Each row is a point. Each copy is the shape, with its points in the same order, turned, moved and blurred by noise. Some copies are also mirrored. Which?
In the rows, zero is written as 128.

Shape (9 x 3):
[[114 158 141]
 [211 206 141]
 [116  95 108]
 [127 132 153]
 [162  87  84]
 [175 164  93]
 [125 153 183]
 [133  95  76]
 [188  98  72]]
Copy 1, 9 rows:
[[110 127 124]
 [ 75  64 193]
 [185 114 103]
 [142 142 139]
 [198  80 136]
 [132  52 139]
 [103 158 167]
 [193  86 104]
 [196  45 137]]
Copy 1 is: mirrored
Copy 2, 9 rows:
[[121 145 185]
 [209  91 219]
 [108 140 120]
 [109 118 171]
 [152 121  92]
 [189 134 159]
 [102 107 205]
 [139 146  98]
 [180 112  90]]
Copy 2 is: only turned

Shape (11 x 6):
[[128 115 177  94 156  64]
 [141 133  97 217 166 106]
 [ 85 159 114  73 135 187]
 [ 79 118 130 117 139 144]
 [238 116 120 111 110 147]
 [ 87 123 116  70 112 178]
 [142 139 132 143 111 135]
 [161 133 147 176 201 148]
 [105 185 209 124 135 160]
 [ 76 137 179 202 135 185]
 [ 74 152 210 100 109 142]]
Copy 1 (11 x 6):
[[128  63 129 158 142 171]
 [ 99 174 153 189 127  71]
 [101 177 120  83 107 201]
 [102 144 107 132  94 173]
 [193 177 106 151 220 142]
 [116 165  82  94 109 196]
 [149 158 125 137 134 137]
 [116 183 183 202 140 151]
 [163 135 192 114  75 192]
 [149 187 157 162  39 147]
 [159 106 149 108  57 199]]
Copy 1 is: only turned
Copy 2:
[[ 92 162 110 129 177  70]
 [105  86  67 102  54  53]
 [131 132  93 222 111 160]
 [118 113 116 192 115  97]
 [130 100  84  58 138 181]
 [120 110 126 209 128 160]
 [126 125 113 122  93 122]
 [163 107  41 113 105  70]
 [181 197 110 168 107 102]
 [196 115 128 173  60  58]
 [159 185 154 189 131  98]]
Copy 2 is: only turned
Copy 3:
[[ 93 111 164 126 160  58]
 [170  84 165 188 126 167]
 [143 225 110 101 163 142]
 [105 164 146 116 150 145]
 [203  96  92  94  83  78]
 [130 200 113  67 142 142]
 [133 138 114 140 107 129]
 [180 132 198 159 100 118]
 [114 220 146 166  96  79]
 [104 186 178 171  62 172]
 [ 65 211 136 140 117  85]]
Copy 3 is: only turned
Copy 4:
[[122 165 103  68  71  87]
 [106  78  71 102 131 210]
 [113 182 176 164 160 135]
 [ 83 161 136 148 120 136]
 [210  61 152 113  99 138]
 [109 158 181 177 131 108]
 [142 115 114 153 110 145]
 [130 131 132  92  84 211]
 [155 222 107 154  82 159]
 [ 94 168  99 192  80 208]
 [124 211 117 176  77 108]]
Copy 4 is: mirrored

Shape, 13 rows:
[[ 80 135 105 127  81 132 167 175  69]
 [ 69  88 178 171 149  95 171 113  56]
 [ 78 190  99 189 163 118  77  99  69]
 [ 74 144  65 188  64 122 112 158 154]
 [108 150 106 112 137 192 158 138 156]
 [155 175  91 111 133 108 176 194 162]
 [174 120 141 106 105  78 132  95  50]
 [ 85 108 148 149 128  86  78 145 160]
 [ 64 184 171 189 149 155  74 145  84]
 [ 88 121 150 107 150  96  61 167 107]
 [170  67 109 120  68 179  60 119 148]
 [ 77 185 185 160 130 138 108 206  70]
 [122 168  93 144 161 131 128 217 103]]
Copy 1:
[[149  66 184 137 130 139 151 150  88]
 [104  57 187 205 113 178 127  88 157]
 [ 63 160 143 170  98 191  82 142  57]
 [108  83  98 100  79 104 119 133  56]
 [126 156 114 143 150  98 179 169 131]
 [186 120 127 142 167  48  78 164 111]
 [189 119 175 138  98 207  80 130 167]
 [ 81 127 155 125  70  97  93 108 148]
 [ 74 173 185 209  70 137 130 119  70]
 [ 97 155 215 120  99 123  98 106 140]
 [170 172 108  61  71 143 170  89 148]
 [122 131 221 214  89  94 131 122  73]
 [135 139 161 151 169  87  86 121  68]]
Copy 1 is: mirrored
Copy 2:
[[175 151 137 156  60  78 122 128  84]
 [ 97 132 149 100  83  77  33 105  70]
 [ 83 136 211 162  67 163 122  65 121]
 [178  77 177 182  55 126 140 157 153]
 [148 138 126 176 130 171 141 173  75]
 [139 170 135 178 166 105 160 187 148]
 [154 170 157  60 152  93 105  60 124]
 [100  76 122 105  85 137 118 140 170]
 [ 54 123 192 135  51 149 154 128  91]
 [ 69 117 106 117  80 127 127  93 130]
 [180  45 110  98 140 169 190  90 102]
 [ 65 157 144 132  48  87 171 145  78]
 [ 85 148 120 198 112  87 170 132 114]]
Copy 2 is: mirrored
Copy 3:
[[117 201 137 230 120 154 156 114 115]
 [133 136 188 175 167 178 223  67 122]
 [171 179 187 139 128  47 201 125 108]
 [166 183 104 210 185  98 131 178 108]
 [164 166 146 152 106 157  84 126  69]
 [113 181  52 143 107 141 117 114  58]
 [ 71  98 137 166  78 131 198 116 151]
 [124 157 132 113 203 134 145 139 146]
 [207 210 179 124 135 109 179 101 158]
 [ 91 194 160 110 165 122 140 109 165]
 [125  84 140 172 129 113  51 158 182]
 [172 244 135 146 123 142 178  75 170]
 [129 217 101 155 122  96 126  67  97]]
Copy 3 is: mirrored
Copy 4, 13 rows:
[[113 176 211 113 138 169 125 149 117]
 [ 85 126 158 204 179 162 161 173  69]
 [106 202  75 142 200 135 167 147 150]
 [ 73 148 155  74 156 168 104 129 201]
 [131 126 149  86 121 128 156  75 110]
 [219 122 175  68 163 146 116 115 148]
 [168 162 133 158 114 114 118 221  97]
 [112 118 111 176 149 144  85 112 180]
 [111 183  97 179 158 206 178  99 148]
 [144 179 128 201 142 132  87  98 146]
 [105 129  79  99  33 128  58 120 113]
 [146 199 146 177 162 228 154 111 143]
 [175 172 136  99 187 190 111  91 119]]
Copy 4 is: only turned

Shape:
[[ 97 155 161 184 156 175 185 111 144  88 115 124]
 [109 157 128 143  58 130 133 145  84 171 183 197]
 [ 81 149 199 147 114 115 200 112  70 129 173 117]
 [111 158 112 154  75 133 129  85  88 160 144 102]
 [156 114 144 118  99 187  86 110 123 183 138 124]
 [141 123  87  97 119 183  94 133 111 100  85  88]
 [165 113 159 199  90 185 156 125 145  74  93 106]
 [183 106  85 143 136 217 123 159 122 128 112  82]
 [164 112 103 136 127 138 112 130 174 130 116 107]
 [135  98 112 159 123 176  68 153 133 101 142  74]
 [ 87 163 145 112  71 158  93 101  91 157 170 160]
 [181 131 135 134 153 149  88 136  97  92  87  91]
 [115  85 141 176 141 151 171  78  96  85 130 140]
 [190 119 104 102 111 186 110 122 145  78 144  83]
 [100 201 149 162 104 130 133  73  60 162 211 169]]
Copy 1:
[[159 160 205  70 111 128  87 142 177 165 139  98]
 [ 72 209 109 115 146 125 134 134 133  80 195 142]
 [188 183 148  67 170  96 137 162 138 128 192 139]
 [113 130 107 109 146  88 131 134 187 100 191 105]
 [111 132 103 178 102 104 112  92 121 124 164  94]
 [115  60 116 146 125 174  82 127 162 125 148  83]
 [167 128 163  76  64 151  72  71 177 117 163 101]
 [111  65 173 133 100 166  92  80 121 112 170  54]
 [107  82 145 118  97 131 118  84 141 120 111 119]
 [110  74 141 137 137 165  97  53 155 161 180 114]
 [100 181  98 164 152 112 112 146 159 118 190 135]
 [158  90 107 116 129 182 112  85 150 143 128  67]
 [156 142 155  54 159  99  52 107 145 127 143 102]
 [147  73 162 170 125 166  93  73 154  90 135 102]
 [112 233 122 125 198  86 147 137 181 101 186 106]]
Copy 1 is: mirrored
Copy 2 (15 x 12):
[[ 87 135 110 144 233 143 150 107 166 116 133  88]
 [123 203  77  90 102 178  94 119  97  76 120 130]
 [118 172  95 155 187 161 114  36  92 117 155 138]
 [136 187 154 104 170 168  57 113 111 103 142 117]
 [143 139 159  66 166 124  97 141 137  36 134 161]
 [172 102 184 103 165 154 130 181 157 116 160 134]
 [147 137 166 135 214 166 173 116 166  54 117  64]
 [175 136 180 110 208 121 164 203 143  84 116 143]
 [160 119 170  97 160 100 120 144 161 103  90 104]
 [181 135 173 130 182 150 125 153 199  89  97 158]
 [120 168 102  69 135 187  68 111 140  80 160 159]
 [152 139 207 132 153 118 165 142 173 101 163 130]
 [160 145  92 168 206 124 118 109 158  86 164  81]
 [208 133 173  64 188 130 163 144 180 109 129 126]
 [100 249  82  94 151 155  68  87 127 106 171 141]]
Copy 2 is: only turned
Copy 3 (15 x 12):
[[151 133 142 191 167  86 119 150 169  79 135 182]
 [ 63 123 124  88  77 115 188 201 122  98 171 143]
 [ 97 166  86 148 106  57 116 147 117 123 188 194]
 [124  99 146 107 115 115 122 201  99 161 154 167]
 [139  68 143 156 107 155 153 171  86 138 177  95]
 [164  98 119 131 208 185 146 169 128 156 137 117]
 [185 123 166 165 179 126 177 136  89  73 108 168]
 [177 105 147 141 214 156 132 172  89 104 149  79]
 [169 109 153 132 141 167 114 141 118 108 103  99]
 [181 156 151 174 169 190 140 193 101 130 145 113]
 [ 70  91 117 143  97 152 162 196 128 146 184 153]
 [174 118 102 170 186 138 154 168 104 151 101  94]
 [129 166 174 157 168  79 154 125 135 128 158 150]
 [123 115 144 165 194 186 122 141  77 117 106  98]
 [ 39 122 132 148  84  56 144 228 130 137 168 157]]
Copy 3 is: mirrored
